Rows are points. Each copy is the shape, with its points in the same order, turned, moved and blurred by noise. Is it also mirrored, or only turned?
(in the rows, 128 means zero)

Shape:
[[174 138]
 [ 88 170]
 [ 83 160]
 [100  98]
 [160 112]
 [107 162]]
Copy 1 (6 x 2):
[[126 164]
 [ 79  88]
 [ 92  79]
 [157  88]
 [153 152]
 [ 95 107]]
Copy 1 is: only turned
Copy 2 (6 x 2):
[[155 151]
 [153  61]
 [142  56]
 [ 93  91]
 [130 140]
 [150  89]]
Copy 2 is: mirrored

Shape (8 x 3):
[[193 106 159]
 [181 104 111]
 [135 134 115]
 [137  53 163]
 [ 94 155 137]
 [112 117 110]
 [171  71 133]
 [ 76 153 113]]
Copy 1:
[[177 147 181]
 [174 162 137]
 [137 129 115]
 [106 177 185]
 [ 99  98 107]
 [114 149 111]
 [158 178 171]
 [ 86 111  81]]
Copy 1 is: mirrored
Copy 2 (8 x 3):
[[181  65  92]
 [132  63  97]
 [124 117 104]
 [178  70 167]
 [137 165 121]
 [115 123 131]
 [152  53 129]
 [110 171 133]]
Copy 2 is: only turned

Shape (9 x 4):
[[162  91  67 147]
 [143 102  88 178]
 [142 116  94 155]
 [158  71 120 142]
 [101 161 120  98]
 [111 156 129  74]
 [106 164 141  82]
 [165 204 102 122]
 [146 125  80 122]]
Copy 1 (9 x 4):
[[102 125 109 212]
 [ 93 107  71 191]
 [100 114  93 173]
 [145 139  84 184]
 [102  97 144 104]
 [113 116 160 101]
 [114 112 153  87]
 [ 36 147 132 115]
 [ 90 121 130 176]]
Copy 1 is: mirrored
Copy 2, 9 rows:
[[138 111  69  84]
 [170 110 102  79]
 [139 114 105  85]
 [165 134  71 133]
 [ 87 114 163 133]
 [ 81 125 163 145]
 [ 91 129 171 142]
 [ 86 157 160  62]
 [101 121 103  92]]
Copy 2 is: mirrored
Copy 3, 9 rows:
[[214  96 122 155]
 [189  87  88 142]
 [179 108 101 142]
 [189  91 135 104]
 [112 159 124 162]
 [117 172 146 154]
 [104 173 139 144]
 [169 201  83 163]
 [182 129 124 162]]
Copy 3 is: mirrored

Shape:
[[154 142 124 157 119  91]
 [ 85 176 118 127 145 118]
 [126  74 226 120 136 138]
 [ 97 161 106 128 193 127]
 [116  77 211  97 138  87]
 [144 153  98 109 128 124]
 [112 189 134 117 146 130]
 [112 128 111 124 124 114]
 [123 135 111 148 104 120]]
Copy 1, 9 rows:
[[119 173 130  86 119 151]
 [129 105 168 126 101 155]
 [150 103 117  62 232 150]
 [129  99 180 113 103 104]
 [ 96 105 135  66 225 165]
 [114 148 128 141 117 126]
 [145 125 174 142 121 149]
 [111 119 123 109 117 144]
 [128 139 107 104 106 156]]
Copy 1 is: only turned
Copy 2:
[[134  98 111 102 131 124]
 [107 123 187  86 121 150]
 [136 113 117 159   7 155]
 [ 57 122 174 101 122 154]
 [146 103 116 161  41 200]
 [115 155 133 107 139 135]
 [104 141 163  68 106 148]
 [127 126 155 129 126 139]
 [141 118 148 118 129 112]]
Copy 2 is: mirrored

Shape, 11 rows:
[[141 137 119 112 160 132]
 [152  86 122 116 167 130]
 [100 118 119 114  52 112]
 [179 119 154 177 141 132]
 [138 140 157 146 223 124]
 [189 102 148 106 140 140]
 [105 162  86  87 169 114]
 [179 177 169  79 132  83]
 [ 81  72 138 157 168 130]
 [147 100 166 106  51 159]
 [178  92 151 149 124 111]]
Copy 1 (11 x 6):
[[134 145 138 113 167 120]
 [115 121 166 116 169  85]
 [ 98 116 117 161  70 141]
 [154 128 216 137 148 133]
 [155 184 175 135 214  96]
 [143  81 167 126 170 111]
 [129 178  88 100 157 112]
 [212 112 111 153 152 123]
 [ 70 170 180 161 157  85]
 [104  58 149 171 116 166]
 [149 103 198 143 129 105]]
Copy 1 is: mirrored
Copy 2 (11 x 6):
[[125 138 162 128 157 122]
 [ 88 133 148 101 158 130]
 [102 115  92 184  86  94]
 [119 143 128 109 123 193]
 [140  99 199  99 171 166]
 [107 149 105 104 167 142]
 [130 128 197 171 164  87]
 [149 120 109 184 209 159]
 [ 87  75 176  93 106 122]
 [125 131  41 130 107 113]
 [ 85 133 109 122 140 176]]
Copy 2 is: only turned
Copy 3, 11 rows:
[[143 104  99 117 153 129]
 [155 120  75 144 118 118]
 [ 68 189 138 118 143 142]
 [153  98 137 168  91 157]
 [206  79 117 100 118 126]
 [132 107  68 155 109 167]
 [149 117 104  88 201 115]
 [163 131 100 110 164 225]
 [151 134 120 108  87  68]
 [ 54 144  98 131  90 179]
 [146 139 109 167  94 159]]
Copy 3 is: only turned
Copy 4 (11 x 6):
[[139 152 142 146 150 127]
 [179 151 145 137 135 102]
 [ 90 131  95  77  79 132]
 [183 195 123 108 144 165]
 [180 159 177 185 157 167]
 [167 181 157  96 148 106]
 [ 94 131 142 186 143 117]
 [ 90 216 189 122 131 134]
 [192  99 130 147  96 153]
 [126 143 130  26 119 129]
 [177 194 132  99 109 134]]
Copy 4 is: only turned
